Rows are points. Each table stands for the endless flat space through its points: a line for two points, a plane for three, and so on. The two share one point or none. Which?
In the rows, zero is written as 128.

First (2 x 3):
[[117  93 128]
 [101  97 116]]
Second, 2 rows:
[[ 92  79 134]
 [120  99 122]]
They share: [113  94 125]

First, 4 rows:
[[112 103 106 147 111 144]
 [131 118 133 154 124 124]
 [111  88  92 126 129 139]
 [117 108 113 156 104 142]]
Second:
[[136 135 159 157 148 118]
 [136 139 171 161 164 124]]
They share: [136 133 153 155 140 115]

First (2 x 9):
[[146 101 168 174 141 107 119 150 101]
 [106 133 132 142 133 135 119 122 133]]
Second:
[[116  99 173 163 120 154 105 142 106]
 [149 100 159 154 137 113 136 152 118]
 [140 103 153 175 152  86 133 134 106]]
They share: no point

First, 2 rows:
[[120 106 175 113 122 169 144 143 133 142 142 121]
 [116 116 167 110 124 159 152 149 140 140 141 127]]
Second (4 x 12):
[[106  93 156 125 136 173 180 164 145 153 141 117]
 [117  99 172 116 142 165 161 134 123 145 127 141]
 [134  99 174 117  86 135 174 176 159 143 145 141]
 [113 114 173 104 145 157 157 131 128 134 131 147]]
They share: no point

First, 3 rows:
[[116 175 160 142  77 108  77 103 142  79 136  99 159 174]
 [110 154 112 139 125  93 104 133 148  82  97 111 120 123]
 [110 172 150 137  87 107  85 103 134  74 132 108 149 164]]
Second (5 x 14):
[[130 161 147 173  85  76 118 154 155  74  88  83 102  86]
 [111 148 142 145  99  98  91 134 172  92  87 104 166 142]
 [115 110 119 169 113  77  93 147 189  91  73  79 158 113]
 [106 174 165 157  83  84 106 159 143  64  91 102 135 142]
 [133 117 105 182 152  96  67 127 194  87 102  64 152 145]]
They share: no point

First:
[[ 85 111 107 141 101 153  94 114 142 154 129 138 136 132 120  99 179  70
  104 127]
 [ 89 111 103 165  93 161 118 114 130 130 121 174 172  96  88 127 151 110
  132 167]]
Second:
[[ 74 106 121 147 102 171 106 103 136 137 123 174 162 105  99 123 153  95
  135 167]
 [102 132  93 147  68 165 106 129 158 135 149 152 178 125 115 149 191  87
  115 147]
 [125 150  70 157  42 153 109 147 170 138 168 138 187 135 128 165 219  83
  102 132]]
They share: no point

First:
[[184 187  84 156 162 137 108 145  94 165 124 163 162 128 105 129 135 121
  160 186 147 137 161 139]
 [146 117 131 127 138 145 148 159 146 147 127 122 126 153  81 156  76 147
  154 121 118  90 137 151]
 [158 107 138 118 129 173 148 143 133 109 130 101  85 108  87 138  57 133
  143 126 164  58 108 163]
 [154 109 131 130 120 166 150 144 141 121 144  97  86 124  86 135  58 133
  149 130 147  60 120 154]]
Second, 3 rows:
[[170 147 123 105 163 138 127 119 146 149  72 126 160 114  67 125  81 172
  148  98 109 113  89 177]
 [145 147 138 114 160 167 141 169 104 125 105 175 148 144  96 173 118 122
  144 160 166 100 154 142]
 [135 167 148  98 172 171 155 169 102 141 103 159 146 124 100 161 110 122
  160 142 148  92 134 152]]
They share: no point

First:
[[150 138 143 190 116 157 101 142 107 103  80 128 154  88  98  80 104 114
  180 153 132 128 196 154]
 [102 146 136 106 166  47  78 120 139 100 118  96  92 164  77  99  79  38
  119 127 124 226 142 110]
 [124 135 135 181 109 149 100 172  95  97  69 128 135  88 128 120 118 134
  174 157 145 126 186 130]
 [138 173 122 170 120 126  81 184  90 103 101  90 106 105  81 108 115 127
  177 176 148 122 148 114]
 [154 185 121 180 112 134  80 194  80 100 103  78  98 103  70 103 120 137
  190 184 158 100 138 106]]
Second, 4 rows:
[[117 160 168 182 144 114 100 142  89 110  79  95  90 133  76 104 107 106
  174 169 151 142 181 104]
 [142 141 129 127 115 121  83 142 137 107  87  99 127 131  84  97 102 100
  172 159 134 138 155 131]
 [147 109 103 107 120  97  85 152 136  87 100 105 165 100 118  87 103  79
  144 123 113 172 171 145]
 [106 169 143 157 104 124  51 168 116  97  69  50 112 130  69 126  80  95
  196 171 111 119 165 142]]
They share: no point

First (4 x 24):
[[111  96 145 166  92 115 141 124 125 134  84 103 159 104 169 126 102 163
   75 137 120 114 107 156]
 [ 95 114 153 154 102 131 125 144 107 132 104 119 171 104 151 128  84 179
   59 125 114 108  95 168]
 [ 95 116 155 140 131 125 150 118 133 156 120 106 159 121 153 124 113 132
   79 131  96  94 135 184]
 [133  58 163 168  86  45 194  90 140 163  48  42 170  84 213 140 180 103
  153 143 150 111 112 131]]
Second, 4 rows:
[[ 96 109 162 140 117  95 150 108 122 157 106  85 165  93 163 135 137 127
   94 144 122  94 112 158]
 [ 99 101 156 156 114  98 151 124 133 142 116  89 176 110 160 132 129 131
   98 132 121  98 123 161]
 [116 104 172 156  80 125 133 118 131 138  92  89 184  98 168 144 125 155
  129 129  78 108 129 184]
 [130  68 167 196  76 115 127 146 160 120 113  99 189 122 127 111  97 169
  124 104  83 105 152 166]]
They share: no point

First (2 x 24):
[[165 119 128 164 117 163 157 143 110 144 115  93 113  99 154 161 114 141
  161 133 126 166 159 127]
 [141 131 107 173  87 133 187 146  98 171 100  87 125  81 154 146 141 114
  137 121 150 166 186 145]]
Second (5 x 24):
[[154 122  88 136  81 175 152 132  91 146 113 116 114  83 157 166  85 128
  149 131  92 174 157 141]
 [190 170 141 209 120 169 191 183  90 127 132 102  73  83 161 192 126 118
  167 168 188 200 165 117]
 [170 139 145 187 126 149 174 163 103 151 122  83 108  97 157 167 143 126
  149 136 164 172 168 119]
 [166 133 133 152 119 159 150 154  89 159 132  92 121  99 162 174 129 120
  124 122 126 168 156 114]
 [169 150 136 143 125 201 191 150  70 192 107  97 132  81 181 174 105 132
  102 126 164 172 171 100]]
They share: [157 123 121 167 107 153 167 144 106 153 110  91 117  93 154 156 123 132
 153 129 134 166 168 133]

First, 2 rows:
[[173 107 157  97 144 115  89 106 159 139 117 140  97 131 125 152 114 149
   95 139  99 102  85 156]
 [149 137 142 106 153 133 113 106 135 127 141 167  76 158 155 140  93 155
   86 115 126  75  94 135]]
Second (3 x 24):
[[153 136 158  87 168 106  88  98 144 122 120 151  97 140 134 136  94 157
   86 110 117  86  86 131]
 [172  94 132  97 132 156  91 113 158 167 139 145  65 144 152 146 108 153
   87 170  91  88  90 180]
 [159 148 179 102 189 106  85  68 150 137 111 157 124 131 161 166  85 151
  110 125  93  89 107 137]]
They share: no point

First:
[[152 146 113 139 136 140 114 106 152 174 146 135 123 165  93 133 148 109
  168 158 158 149  88 172]
 [155 152 113 142 154 164 102 112 128 156 140 132  93 162 102 127 148 109
  141 152 164 134 103 151]]
Second:
[[163 122  99 142 134 176  80 108 140 198 136 128 115 146 122 147 156  97
  181 136 166 146  65 169]
 [169 122  96 129 135 175  98 103 135 193 127 117 116 139 114 145 154  96
  183 141 169 137  64 175]
 [118 144 137 178 100 155 100 158 148 188 177 160  66 177  95 115 135 111
  167 141 189 137  86 176]
 [161 172 111 134 180 122 106  78 154 138 142 140 147 182  92 135 156 119
  131 174 126 166 123 141]]
They share: [153 148 113 140 142 148 110 108 144 168 144 134 113 164  96 131 148 109
 159 156 160 144  93 165]

First:
[[179 144 182 150  92 133 176 147 108 153  92 182 119 130 139  91 120 140
  148 143 160 121 177 113]
 [172 146 172 146  96 142 169 143 110 160  94 172 125 126 135 101 127 143
  141 136 154 131 170 112]]
Second:
[[159 117 172 153  78 184 184 165 103 198 115 151 162 132 136 110 130 142
  129 131 141 143 178 121]
 [174 162 162 133 113 134 149 115 108 153  90 176 112 107 116 105 150 152
  144 136 146 133 163 111]]
They share: no point

First, 3 rows:
[[ 74 151 138 168 131 166 152 120  97 116  77 105 105 141 153 114 160 142
  127 153  81  69  85 131]
 [105 167  86 158 119 141 108 125 121 113 128 108  99 191 162 109 158  95
  141 142 104 132 121 142]
 [ 81 183 122 170 129 127 174  75  57  77 102 100 137 131 160 137 156 147
  133 120  72  96 113 120]]
Second, 5 rows:
[[ 80 162  93 160 141 116 151 112  99  89 101 103 128 155 138  92 186 114
  126 141  73 117 108 145]
 [ 66 173  71 158 161  93 153 104  85  92  95 102 141 158 141  67 194 113
  108 154  50 117 121 166]
 [ 60 184  88 170 147 117 130  79  74 100  97  96 120 153 175  90 161 129
  114 161  71 104 127 159]
 [130 126  65 135  90 161 188 129  79 120 140 158  83 179 144 145 175  95
  167  78  67 136  92 145]
 [134 126  84 139  86 170 181 136  92 117 138 151  83 177 141 153 170  98
  171  80  81 131  87 131]]
They share: [ 90 167 110 164 125 144 138 110  97 104 107 105 111 161 159 118 158 122
 135 139  89 105 109 133]

First, 2 rows:
[[ 95 123 155  83  76 116 163 138 118 131 133 141  96 132 146 106 151 125
  157  70 151 167  78  96]
 [ 94 116 158  88  82 119 153 143 110 135 132 150 100 132 148 116 150 135
  158  80 141 159  85  99]]
Second (5 x 24):
[[ 32 162 141  96  90 124 170 182 149  97 119 222  59 170 202 100 165 164
  195 100 143 160  89 131]
 [158  91 175  63 100 128 117 113  76 140 119 130 149  78 132 153 136 150
  137  82 165 132  87  77]
 [ 88 146 175  78  85  93 172 183 136  95 144 175  99 138 202  98 146 165
  177  82 165 172  62  97]
 [ 70 151 114 103 100 127 149 151 142 112 124 198  78 152 180 109 144 126
  194 133 155 141  60  87]
 [135  78 131 106 102 117 133 103  85 169 169 129 129 127 107 128 147 111
  138  88 120 133  82  78]]
They share: no point

First:
[[110 151 108 162 119  92  99  96 125 145 114 123 131 140 158 151 126 111
  135 106  89 121 150 152]
 [ 92 157 108 165 143  86 111 108 119 154 102 150 107 119 146 136 132  81
  108  79  89  94 165 170]]
Second, 2 rows:
[[116 147  99 139 127  93  85 121 132 148 128 138 150 145 145 146 134  83
  150 121 110 106 131 188]
 [ 92 159 117 187 127  87 121  79 114 148  92 126  96 121 163 146 122 119
  102  73  68 118 179 128]]
They share: [104 153 108 163 127  90 103 100 123 148 110 132 123 133 154 146 128 101
 126  97  89 112 155 158]

First:
[[186  43 168  72 140 106 177  85 215  66 139 148 133 120  87  72 118 120
   80 128 178 158 133  97]
 [177 105 165  92 169 109 154  98 176  88 130 150  96 114 126  82 154 147
  147  94 130 185 137  97]
 [185  69 110 129 121  64 158 108 194 117 141 126 118 165  47 111 130 169
  140  88 167 125  91 140]
 [ 90 149 125  95 124 120 103 101  93 130  62 108 115 121 177  43 134 166
  132 155 140 141 152  98]
 [108  93 102 106 126 105 127  95 159 107  79 132 163 152 124  68  60 164
   67 159 195  87 142  71]
 [123  99 106 109 161 119 132  78 170 103  88 154 137 128 132  71  67 168
   95 132 174 107 140  66]]
Second:
[[148 118 127 118 182  67 147  96 188 138  95 113 109 134 123  81  93 193
  104  96 149 112 122  65]
 [146 110 121 117 155  77 144 110 174 123 106 122 121 142 125  88 115 186
  115 110 146 128 126  84]
 [106 123 153  89 147 111 173  54 163 118  83  96 129 110  82  53 128 135
  142  60 160 148 143  70]
 [146 116 141 105 121 101 128 126 142  91 112 138 137 166 111  92 131 144
  131 122 166 146 142 104]]
They share: [146 113 131 111 138  89 136 118 158 107 109 130 129 154 118  90 123 165
 123 116 156 137 134  94]

First (4 x 24):
[[125 157 152 114  83 128 143 137 106 102 161  95 109 134  99 113 119 118
  110  97 125 119 100 101]
 [144 167 153 106 100 127 112 155 107 112 173  81 133  98 112  96  88 126
   82 114 123 129  83 115]
 [108 133 152 108  60 123 163 125 106  89 148  98  68 168  88 137 163 117
  130  74 134 105 120  89]
 [135 151 143 108  93 114 118 119  85  65 130  98  86  96 121 134 118 135
   82  95 122  99  93  95]]
Second (4 x 24):
[[116 165 148 134  93 127 155 129 102  83 143  93 109 136 101 103 104 119
  103 101 104  98  96  84]
 [130 148 171 120  90 166 131 105  75  80 118  92  89 176 104  84 144  90
  103 157  85 123  44  99]
 [100 145 144 125  91 140 161 136  85  80 125  75  88 166  86  82 109 108
  101 125  80 106  76  93]
 [160 197 177 150  97 129 126  92 120  80 157 128 137 106 138 130 124 121
  104  93 135  89  98  67]]
They share: [126 166 149 123  90 129 145 128 100  95 154 104 116 126 103 113 109 117
 109 101 119 117  96  98]

First (5 x 24):
[[108 117 142 133  78  90  85  99 136 110 201  88 115 127 104 100 150  94
  116  73 179 118 128 160]
 [128 173  59 194 112  99  75 164 209  64 152 110 124 170  41 135 171  76
  112  94 145 128 152  96]
 [ 96 110 166 124  96  90 113  94 115 137 214 101 144 117 109  71 130  83
  132 109 173 112 137 160]
 [106 163 115 172 118 117 101 120 169  92 152 130 142 150  95  83 133  88
  124 104 161  84 142 136]
 [124 114 126 153  74  78  48 116 144  87 188  82  78 134  94 147 181  89
   91  40 192 126 119 164]]
Second (6 x 24):
[[101 179  81 178 150 100  67 127 211  81 165 103 137 143  93  81 155  55
   96 142 123  97 145 125]
 [ 93 130 137 129  76 105 106  90 137  89 169 120  91 151  63 107 107 101
  139  51 172  97 151 165]
 [117 202 103 183 109 109  68 179 208  90 147  96 126 156 134  48 155  89
  123 113 160 101 140 158]
 [105 167  68 169  82  84  55  99 183   9 157 145 153 182  48  53 201 102
  141  45 182  56 118 131]
 [105 190  67 183 112  83  46 134 213  33 145 116 143 177  71  43 195  85
  129  93 160  63 125 129]
 [129 205 118 189 106 126  81 197 203 117 149  91 133 144 170  53 145  96
  117 121 166 118 140 163]]
They share: [109 154 114 162 101 111  92 115 168  90 163 114 130 147  95  92 141  94
 120  88 165  96 137 140]

First, 6 rows:
[[ 65 163 118  74  96 178 139 151 167 130 155 114 158 150 123 107 119 100
  180 158 157 143  47 129]
 [ 96 121 111 115 158 171 137 140 187 149 122 160 147 105  79 133  72 155
  188 124 153 164 102  93]
 [ 68 170 124  66 173 148 111 171 181 148 125 132 113 150  87 108  95 163
  176 160 149 152  77 144]
 [ 75  68 110 115 158 188 175 141 172 185 107 122 173 116  89 134  59 175
  182 139 177 142 122  47]
 [148 109  46 168 157 143 128 171 158 110 157 177 146  46  89 151  67 167
  129 143 183 165 150  97]
 [118 118 147 147 166 137  61 126 172  88 129 133 105 116 104  95 124 169
  197 133  67 124 113  80]]
Second:
[[ 74 146  67 146 120 136  67 221 162 181 122  83 101  87  67 119  84 140
  193 140 214 204  89 141]
 [117 181  69  94 158 117 116 150 212 143 131 128 131  82  95 135  86 127
  109 145 159 168 113 113]
 [ 82  91  94  99 143 192 116 180 107 128 156 143 126 117  95  90 116 192
  174 135 149 133  93  98]
 [ 98 142  67  94 146 146 112 164 169 147 137 127 128  88  92 117 107 149
  137 124 168 168  97 112]
 [116 155 116  97 179 158 121 159 180 104 143 167 127 112 110 114  81 159
  128 191 115 115 123  91]]
They share: no point

First (6 x 24):
[[227  95  74 157 117 102 111 110 165 181 184  97 110  75 128 181 123 182
   69 174  74  86 143 123]
 [203 131 119 116  85  68 140 137 145 151 130 106 126 120 196 178 137 124
  130 116  66  98 121  92]
 [195  85 125 117  79  21 123 167 122 164 119 113  95  46 155 135  87 192
   70 149  94  94 126  95]
 [173 141 140 122 135 145 130  95 203 114 160 159 150 100 174 139 144 150
   88 136  49  91 104 107]
 [197 129 106 126  69  51 134 151 125 168 125 105 126 110 195 178 129 140
  125 118  87  99 130  81]
 [169  93 117 138  91  56 111 155 136 161 138 148 116  27 145 114  85 226
   39 162 109  90 127  87]]
Second, 5 rows:
[[176 137 109 133 119 116 101 113 147 178 129 121 158  95 165 141 141 146
  109 140 105 112 127 121]
 [157 175 121 118  89 107 103 112 183 209 146 120 157 108 202 156 113 136
   98 154 107  90 153  89]
 [136 165 119 177 113  94  95 139 159 152 113 121 114  63 177 161 185 136
   89 124  77  54 107 101]
 [192  87 134 131 142 175 100 132 145 203 155 105 162  79 175 127 175 131
  131 146  81 103 133 131]
 [149 160 112  98  75 116 134 122 174 180 165 153 144 124 184 190 139 164
  127 151  78  69 165  89]]
They share: no point

First:
[[120 100 142 126  89 125 139  96 102 152  84  69 105 119 115  82 151 152
  123 138 143 170 161 165]
 [101  80 100 117 130  91 208 104  70 185 125 122  98 129 142 146 169 116
   89 148 140 116 195 145]
 [124 110  86 114 140  98 154  70  96 174 102 114  92 125 184  94 131 181
   63 155 161 131 144 120]
 [118  94  84 114 178  58 214 106  64 166 122 158 114 147 166 152 153 141
   77 185 167 101 170 124]]
Second (4 x 24):
[[110  90 106  81 124 135 160 101  81 183  70  86 129 144 156 128 172 140
   76 189 156 144 165 139]
 [100  95 108  71 114 131 168 104  82 191  65  93 122 147 154 118 167 130
   71 199 156 136 168 138]
 [113  90  99  89 137 133 156  97  79 175  73  81 129 134 154 129 167 154
   76 181 160 153 160 134]
 [114 112  94 123 147  92 169  91  78 155 102 104  97 113 132  97 121 179
   93 153 169 152 151 123]]
They share: no point

First:
[[ 84  82 162 117 110  64 141 137 100 136 149 156 130 105 183 159 157  80
  101 122 121 121 102  85]
 [112 100 132  73 102  82 109 119 126 110 155 170  96  91 169 123 127 118
  129 136 153  81 156 129]
 [122 102 123  66  95  91 100 118 129 101 158 174  91  86 161 119 120 128
  138 138 156  74 165 139]]
Second, 4 rows:
[[ 98  57 156  91 128  94 123 152 101 109 169 164 125  68 175 144 116 110
  137 115 148 119 145 108]
 [138  86 147 104  87  77 118 124  95 103 132 180 131  92 153 153 156 134
  140 156  92  92 135 141]
 [ 62  72 144  93 131 103 139 173 144 116 176 166 113  67 190 163  82  82
  141  75 199 137 146  69]
 [104 126 126 117  71  79 145 143 162 110 116 196 119 103 166 193 124 106
  153 117 139 107 134  99]]
They share: [114  88 135  96  89  91 114 134 109 109 158 168 115  90 159 147 136 110
 128 128 130 100 129 115]

First (2 x 24):
[[142  76 102 127 120  92 119  95 115 128  84 141 134 150  76 111 132 100
  130 116 172 182 162 149]
 [112  97 114 100 123  95 104  86 100 143  93 117 161 153  94 138 114  97
  112 119 160 161 165 128]]
Second, 3 rows:
[[164  87  96  85 150 100  90  73 103 148  44 123 177 111  93 143 107  91
  149 125 146 198 171 148]
 [137 125  92 102 110 122 105  63 128 112  80 143 175 137 108 169 118 135
  142 126 129 196 156 147]
 [128 115  96 105 110 112 106  69 123 120  84 139 169 143 101 159 119 127
  133 125 138 186 155 140]]
They share: no point

First (2 x 24):
[[174 175 134 107 151 130 109 130  94 179 140 119  71 119 178 120 121 130
   77 132  81 174 133  99]
 [144 145 144 122 131 100 114 155 114 154 135  99 121 109 138 170 171 135
  127 162 111 139 128  99]]
Second (6 x 24):
[[121 159 153 146 132 101 103 161 107 185 103  81  88 101 166 151 158 120
  124 136  79 107 135 160]
 [218 179 162  81 148  86  96 100  98 145  94 167 155 143 139 182 154 128
   54 177 155 183 145  86]
 [140 169 153 123 127  94 104 172 117 181  94  89  91 110 140 146 149 104
  101 151  81  93 140 166]
 [150 179  82 149  88  52 146 148  90 129 156 105 129 137 155 120 176 104
   94 185 131 141 121  26]
 [226 161 153  69 161 138  80 106 113 173 134 191 151 114 140 174 113 140
   63 161 145 219 122  74]
 [112 143 127 165 129 117 137 146 111 183 163  80  72  91 176 133 152 154
  143 133  67 144 110  98]]
They share: no point

First, 2 rows:
[[149 111 160 154 105 127 165 101 137 149 118 139 140 154  99 134 143 144
  115 144 121 125 124 102]
 [157 107 170 134  99 109 157  87 133 157 126 137 132 154  83 118 131 148
  111 132 103 109 138 114]]
Second (6 x 24):
[[185 115 178 150  96 182 185  78 133 145 134 151 125 155  41  88 120 166
  131 153 115 126 143  78]
 [174 148 168 167 143 117 128  94 134 151 119 137 138 219  92 131 168 160
  109 166 133 137 156  98]
 [155  64 174 129  76 123 186  82 112 152 144 120 149 130  94 123 112 176
  119 140  85 118 104 110]
 [140 135 138 192 129  75 136  93 145 172 129 114 126 149 105 148 120 131
  130 131 118 109 108 116]
 [116 117 135 170 114  73 137  88 164 193  88 148 151 139 124 150 132 117
  113 130 140  99 127 142]
 [140 101 159 142 116  77 127 100 126 165 104 134 165 193 136 156 158 151
  101 150 120 125 141 132]]
They share: no point

First:
[[138 146 136  98 159 169 106 123 107 108  68 104  45  93 106 122 183 147
   61 141 152 110 171 147]
 [174 127 106 121 157 161 106  78  96 100 136 156 111 114 137 118 123 186
  104 151 189 117 122  90]
 [176 144 171 163 160 164  92 112  93  96 130 103 112 130 199  40 119 146
  103 179 164 137 174 100]
 [171  99  99  72 168 172 150 115  94  76 125 170  69  52  84 158 126 148
  108 151 152 122 158  91]
 [130 138 143 114 166 156  79  88  88  80 116 151 116 133 109 108 149 155
  107 131 196 136 158  93]
 [149 157 162 135 157 178  81 115 104 111  84  75  59 130 169  65 168 140
   64 162 151 115 178 139]]
Second, 5 rows:
[[143 158 101 116 141 162 150  99 137  92 126 158  80  63  91 114 106 190
  129 152 162 109 133 173]
 [134 183 156 115 137 201 117 124  95  91  95 148  64 121 147 119 150 172
   96 129 189  76 149 103]
 [185  69 190 171 205 153  74 123  59  99 104  91 130 130 201  77 182 127
   42 175 161 158 219  75]
 [149 156 182 157 180 179 131 133 138  90 144 110  75  92 131  80 146 170
   69 123 193  95 160  92]
 [189  58 131 145 175 129  99  94  74 103 114 117 141 107 161  96 152 145
   94 210 143 174 191 124]]
They share: no point

First (5 x 24):
[[ 91 131  89 130 101 123  90 120 103 120  96 118  68 133 165 114 156 167
  153  83 123 144  91 153]
 [145 128 111 127  97 125 119 112 111 148 164 126 139 208 172 158 140 118
  145  90 213 186 118 125]
 [ 86 121  83 143  91 116  79 107 113 123 100 115  76 128 168 128 133 145
  191  92 119 141  73 160]
 [ 72 104  73  64 163 140 120 133 121 149  82  77 101 149 139  86 177 160
  103  91 173 163 106  82]
 [106 141  87  92 153 127 120 152  97 116 101 118  82 162 167  87 193 186
   79  87 159 155 131 109]]
Second (7 x 24):
[[135 166 115 105  91 184  91 135  98 101 163 134  47 217 204  99 128 114
  162 113 178 188 134 190]
 [144 127 117  66  86 138  24 130 133 132 114 112 106 180 192 121 132  79
   98  48 162 202 108 135]
 [ 97 125  95 131  95 115 167 118  37 117 175 111 104 131 168 105 151 154
  134 125 193 157 117 143]
 [115  57  60 126 111 100  67 140  72 141 120 127 137 149 173 100 139 151
   60  99 169 182  53 113]
 [135 142  92  63 153  86  32 119 177 160  77 135 120 185 180 113 166 110
   94  46 164 153 121 101]
 [118 161 103 152  63 152 165 124  66 134 149  65  49 128 141 143 148 208
  146  78 153 135 165 141]
 [ 93 132  61 144 162  89 141 111 113 136 103 148  92 177 138 116 184 222
  136 112 175 117 118 121]]
They share: no point
